Every row gives one point. The last column is the point's height on a tilted bowl or saddle (a function of degree 2), plus a little noise. Along how many of its main directions does it bend up, bend down or stay straight?

Points, 11 rows:
[[-96  21 -28]
 [  4  17 -13]
 [-32  -3  19]
 [-53  -3  41]
 [-15  15 -19]
 [  2  28 -23]
 [-45  13 -17]
 [ 49  72 111]
 [ 29 -11 -10]
 [ 14 -61 -13]
 [ 15  63 -16]]
Directions: 1 up, 1 down, 0 straight

Points:
[[ 73 -23 -27 -46]
 [-60 -51   6 -51]
 [ -3  26 -36  27]
 [ 19 -17  14  10]
 [ 11 -24  38  -3]
 [ 39 -50 100 -93]
 [ 10   3 -56  -1]
 [  0  70  11  23]
 [-16  44 -32  38]
 [-10  74 -45  38]
 [ 44  22 -94 -81]
 [ 43  17  -4  -5]
 [ -6  49   0  33]
 [ -2 -88  37 -29]
 [  1  13 -14  27]
 [ 66 -36 -10 -27]
 [ 20  27   1  16]
 [ 32   5 -13   6]]
Directions: 0 up, 2 down, 1 straight

Points, 15 rows:
[[  14   26  -64   32]
 [ -57 -121    1 -118]
 [  23    0   65   31]
 [  36  -23  -74   77]
 [  24  -21   29   14]
 [  -1   15  -40   18]
 [ -40    7   40  -14]
 [  36   52   42    5]
 [  21   13    2    4]
 [ -60  -26   -7  -25]
 [  14  -36   18    5]
 [   3  -19   48    2]
 [   9   -2   -8    5]
 [ -18   42    9   -5]
 [ -28   26  -11    1]]
Directions: 2 up, 1 down, 0 straight

Points:
[[-35  35  17 -32   1]
 [  4  65  37  29  14]
 [ 32  55 -33 -80  91]
 [-24  30  10 102  93]
 [-35 -20  -8  55   2]
 [ 52  25 -16  45  26]
 [ -2  -3 100  -6   1]
 [-19 -62   7  56  42]
 [  6 -31 -21 -97  89]
 [-25 -52  58 -10  44]
 [ -7 -38  54  34  37]
 [ 28  28 -43 -24  17]
 [-27 -26 -22 -43  -1]
 [-22 -19 -53  44 -28]
 [ 43 -49 -54 -44  16]
 [ 51 -66  31 -25  32]
 [ 77  -1 -50  38  19]
 [ -6  -5 -59  30 -20]
 [  7  11   4  49  19]
 [  1  -2 -23  25  -6]
 [ 23  33 -39  15  14]
 [ 13  19   9 -24  -1]
 [-88  24 -21  19 -64]
 [  3   7  10 -11  -5]
 [ 12  54  11 -61  39]
 [ 26  62  38  20   3]]
Directions: 2 up, 1 down, 1 straight

Points (27 x 5):
[[  15   23   19  -18   14]
 [  -8    6   22  -48   18]
 [  22   68  -10   34   33]
 [ -26  -15    9  -32   15]
 [   5   38  -21  -55   37]
 [  -9   11   74    4    8]
 [  40   -2   66   50   19]
 [   4  -16   34   10    6]
 [ -38   -1  -38   21   23]
 [  19  -66   32  -40   23]
 [  34  -49  -11   -1    9]
 [  55   45  -30  -25   32]
 [  -9   19  -38   -2   18]
 [  70   66   -1  -13   45]
 [ -12  -11   44  -19    8]
 [  75  -19  -30  -36   20]
 [ -44   15  -25  -47   33]
 [  70   42   -8  -17   30]
 [ -38   19   -7  -22   21]
 [ -33   39  -64  -18   40]
 [  13  -22  -31  -19   11]
 [ -23   92  -68 -101  121]
 [  51   27  -24    2   15]
 [   2 -112  -72   66   59]
 [  -9  -27   64   -4    8]
 [  -6  -11  -43  -62   33]
 [ -49  -33  -55  -27   36]]
Directions: 3 up, 0 down, 1 straight

Points (41 x 7):
[[ -18  -46  -32   11   16    3   34]
 [ -49  -40   -8  -32   -1   57  -20]
 [  32  -24   38  -50  -54  -14   74]
 [  16   42  -94  -37   35  -13   46]
 [ -28   30   13   31  -27  -64  -42]
 [   6  -22   55   50  -72   12   17]
 [  -9    8   55  -38   -4   34   34]
 [   9  -46  -23    4  -22  -98   10]
 [ -17   -4   -9   15    9  -18    0]
 [ -27   26  -19   81  -30    3  -23]
 [ -19   -8   21    3   -2   26    8]
 [   0  -12  -36   49   12   17   14]
 [   7  -19   -4   -1   32   48   22]
 [  26   -5  -22  -25   32   13   40]
 [ -21  -42   62   19   20   45   26]
 [ -22   16  -14  -55   19  -13   33]
 [ -47   -5    9   19   42   30   30]
 [ -28    9  -57   85   -6   -8   -5]
 [ -37  -36   20   14    8  -39   20]
 [ -54   -9   20  -26   10  -29   38]
 [  48   12    7  -45    3   -3   66]
 [  25  -71  -28   64   -7  -64  -20]
 [  19  -63   34   41    2   -1    7]
 [  41   13   12   45  -29   54    5]
 [  -9  -43  -46    7    8   -9   32]
 [  -8  -30   -7  -18   16   10   19]
 [ -29   -9  -33   29   59  -71    5]
 [ -39    8   71    8   23   44   31]
 [  43  -39  -14   -5   14    5   33]
 [  -5  -16   64  -28   20   -2   45]
 [   2    7  -64   61   15   14   16]
 [ -17   -1    5   12   16   10    8]
 [ -52   14  -32   32   72  -27   32]
 [ -15   24    0  -25   -9  -25   18]
 [  38  121   41   16   38    8   69]
 [   4  -10  -18  -16    5   -4   14]
 [  46   56   31   60  -24  -69 -119]
 [  -8  -11   13   60   12   66   32]
 [  32  -26   -6  -26   -1  -11   31]
 [ -40  -25   -8  -34  -17  -31   43]
 [  57   22  -40   30  -23 -103  -94]]
Directions: 3 up, 1 down, 2 straight

Points:
[[ -36   54   37   24  -59  -29   -3]
 [ -41   -1  -27  -21  -34   53   33]
 [  31   42   -2  -94   20   35  -29]
 [  -1  -57    2  -53   16   14  -17]
 [ -38  -64   12   52  -45  -37   71]
 [  45   31  -23   -1   25   49   18]
 [ -59    3   -5  -10   11    7    1]
 [  -9   12   -6   20   -4 -108   67]
 [ -23  -18   -9  -52   -8  -17    4]
 [  -3   46   42   35  -26   33  -47]
 [  24   10   -3   43  -58   -5   66]
 [ -12  -26 -109    3   39   -3   20]
 [   4    1  -70  -46   39   30   18]
 [ -39   57  -46  -14   -3   45   -1]
 [  29   11   90  -23    1    2  -77]
 [ -56  -16  -67    9  -40   49   78]
 [ -12  -14   29  -57   40   -4  -36]
 [   2  -11  -19   25  -28  -33   42]
 [  76  -20  -20   18   45   11   -2]
 [-121    8   17  -25  -37   21   50]
 [  64  -69   -4  -15   34    2  -48]
 [ -13   27  -23  -34   48  -48    5]
 [  -1   36  -18  -17  -20  -29   15]
 [  32   36   63    8  -14   -5  -67]
 [ -26  -53   -4   18  -50   13   63]
 [  17  -20  -56   24   -8   14   35]
 [  16   28   24  -77   35   36  -41]
 [  33  -15   50  -13   13  -30  -53]
 [  23   21    8    6    3   11  -19]
 [ -36    2   39  -15   -6   27  -26]
 [ -21    1   52   30   29  -55  -44]
 [  27   51  -42   -4   -3   21   25]
 [  50   50   -7  -17   43  -28  -16]
 [   3   41  -40    9   19  -17   20]
 [  -5   37   18   -1  -53   49   -8]
 [ -53   -8   -7   48   22   16   -3]
 [   5  -13  -10  -14  -40    5   29]
 [  52    6    4  -62  -34   34   10]]
Directions: 3 up, 1 down, 2 straight

Points:
[[ -17  -50   20  -25    3  -30   33]
 [  28   -7   58  -63   -2   30    4]
 [   3   -6   35  -21   42   41   21]
 [  17   20   12  -85  -73  -14   19]
 [ -33    8 -100  -15  -48    9   29]
 [  34   22    2  -19  -33   16    8]
 [ -16   -1  -46   22   28  -79   62]
 [ -26 -105   40   16   27  -16   79]
 [  37   -3  -54  -32  -37  -60   25]
 [ -40   -1   19  -35   72  -17   52]
 [ -62  -11  -11   -1   38  -27   51]
 [   3   -1   -1    2   -3   -6   20]
 [  17  -12   -7  -18  -24  -50   27]
 [   7   57    6   -6  -11   22    9]
 [ -18    7   29   29  -51   13   27]
 [ -19   35  -36   54    0  -42   54]
 [ -42   11   16  -29   85   23   50]
 [  24   10   27   -1  -33  -11   19]
 [   5   22   36  -19   29  -71   50]
 [ -70  -22   64  -14   41  -33   70]
 [  84   14   33   56  -22   83   20]
 [   1   32   13  -11  -37  -33   26]
 [ -12    6  -15   -1  -21    3   17]
 [  14    0  -56   93   16  -36   64]
 [ -88    1   57   -5  -16   27   32]
 [   5  -32   39   15  -35  -44   48]
 [ -21  -14   50  -54   21   -8   20]
 [  33  -19   18    4   16   25   24]
 [ -14   74  -36  -20  119  -85  102]
 [  38  -51    7  -55   15   -3   29]
 [  43  -38   66  -26  -41   40   20]
 [  66  -75    3  -37  -61   28   54]
 [ -38   12   13  -71   -7   14   12]
 [  -4  -15  -44  -39   41  -38   29]
 [  -7  -18   29    5  -44  -18   29]
 [  42  -14   21   79  -31   48   34]
 [  12   67    1   60   17   70   10]
 [  49   -2   71    6  -29  -46   43]
 [ -13   47  -43  -60  -29  -89   38]
 [ -52   33  -18   -1  -37   26   26]
 [  28   59   11  -15  -32  -21   17]
 [ -90  -44  -43    7   -8  -66   61]
 [ -31   13   14  -70   -2    7   11]
 [ -32  -27   -6    6   31  -54   58]
 [   8  -17    3  -66  -13  -29   12]
 [   6   10   31  -66  -43   74    9]
 [  10   54  -93  -33   12   51   18]
 [  41   -9  -36  107  -15   86   30]]
Directions: 3 up, 0 down, 3 straight
